Every row gives one point. The last column is the point's height on a tilted bowl or saddle (a function of degree 2), plus a little noise. Count its main directions that bend up, bend down and stay straight.

Points (12 x 3):
[[-4.8 -2.5  1.0]
 [ 6.5  0.4  4.7]
 [ 1.0  4.9  6.0]
 [ 3.6 -0.9  0.1]
 [ 1.2 -2.5 -2.1]
 [-0.8 -1.1 -1.6]
 [-7.8 -3.7  6.5]
 [ 2.5  0.3 -0.3]
 [ 1.3  3.7  3.4]
 [ 4.0 -3.5  0.1]
 [-0.3 -0.4 -1.7]
 [-1.2  2.4  1.4]]
Directions: 2 up, 0 down, 0 straight

Points (9 x 3):
[[-5.7 -5.8 -8.5]
 [ 1.8 -2.4 -2.7]
 [ 2.0  2.0 -0.8]
 [ 3.5  5.0 -1.6]
 [ 0.9  2.0 -1.0]
 [ 2.0 -2.4 -2.6]
 [-1.3  0.4 -1.6]
 [ 2.2  0.9 -0.9]
 [ 5.4  4.2 -0.9]]
Directions: 0 up, 1 down, 1 straight

Points:
[[-4.4 -1.4  2.9  1.1]
 [-0.5  1.5  5.0  2.0]
 [-3.2  2.6  1.7  1.0]
 [ 3.4 -0.4 -3.0  3.6]
 [ 2.5 -3.6  2.1  3.1]
 [-0.3  3.5  0.8  1.7]
 [-3.9  0.8 -0.9  0.4]
 [-1.2 -6.8  1.5  3.2]
 [-4.3  4.7  1.3  2.8]
 [-0.3  4.7 -3.8  3.3]
 [-5.3 -8.1  1.9  6.1]
 [ 2.2 -2.9  0.5  2.2]
 [ 3.3 -0.6  1.8  3.3]
 [ 3.2  0.2  2.3  3.2]
 [ 3.8  2.3 -1.8  4.6]
 [-3.0  4.2  0.2  1.8]
 [ 3.5 -2.5  5.9  5.7]
 [-3.7  4.2  3.3  2.7]]
Directions: 3 up, 0 down, 0 straight

Points:
[[-2.2 -2.9 -3.1 -1.8]
 [-0.5  4.3 -1.6 -2.5]
 [ 2.6  1.1 -3.8 -1.3]
 [ 4.1 -0.7 -2.4 -1.4]
 [ 0.1  0.9  1.9 -2.5]
 [ 0.8 -2.3 -0.4 -1.6]
 [ 1.3 -5.2 -2.1 -2.0]
 [-2.7 -2.2 -6.4 -1.8]
 [-2.3  0.4  1.4 -3.0]
 [ 0.4  2.1  4.7 -4.4]
 [-2.8 -2.6  3.3 -4.5]
 [ 1.2  7.0  1.6 -4.5]
 [-2.7 -0.2 -3.5 -1.7]
 [ 2.8 10.4 -0.2 -6.7]
 [-3.5  2.4 -1.5 -2.8]
 [ 5.3  2.2  5.5 -4.7]
 [-3.3  2.1  0.4 -3.2]
 [-3.3  0.6 -4.6 -1.9]]
Directions: 0 up, 3 down, 0 straight

Points:
[[-2.8 -2.4 -0.4  9.9 -3.2]
 [-3.1 -1.7 -5.8  3.6  3.3]
 [-0.7 -1.2  4.7  1.6 -0.3]
 [-0.3 -1.7  2.4 -0.8  1.1]
 [ 0.6  4.2  0.8  4.0 -4.2]
 [ 0.2 -2.9  2.2  1.6  0.4]
 [-0.6  6.6  3.3 -4.5 -5.8]
 [-0.8  3.5 -0.2 -1.2 -0.5]
 [ 3.9  0.7  1.5  0.7 -2.0]
 [ 3.7  4.0  0.5  4.2 -5.7]
 [ 2.3  2.5 -1.6  2.3 -0.5]
 [ 2.9 -2.7  5.3  3.6 -1.7]
 [ 2.2 -0.3 -0.4  3.3 -0.4]
 [ 1.8 -0.8 -2.1 -8.5  7.0]
 [-0.4  2.9 -1.8  2.4 -0.2]
 [-2.0 -1.0  4.6 -1.8  0.6]
 [-3.1  0.4  5.7  3.8 -2.6]
 [-3.7 -4.8 -2.6  4.6 -1.5]
 [-5.9 -1.9 -3.7  4.1 -2.5]
 [-0.4 -5.7 -7.6 -2.1  8.5]
 [ 4.6 -3.1  5.9 -2.3 -0.7]
 [-3.3  0.0  1.7 -2.2 -0.1]
 [ 0.0 -3.6 -1.5  0.1  2.4]
 [-0.9 -0.4  0.1 -2.5  2.4]
 [ 1.1 -1.3 -0.7  2.8  0.8]
 [ 1.6  3.2  5.3 -2.4 -2.5]]
Directions: 1 up, 2 down, 1 straight
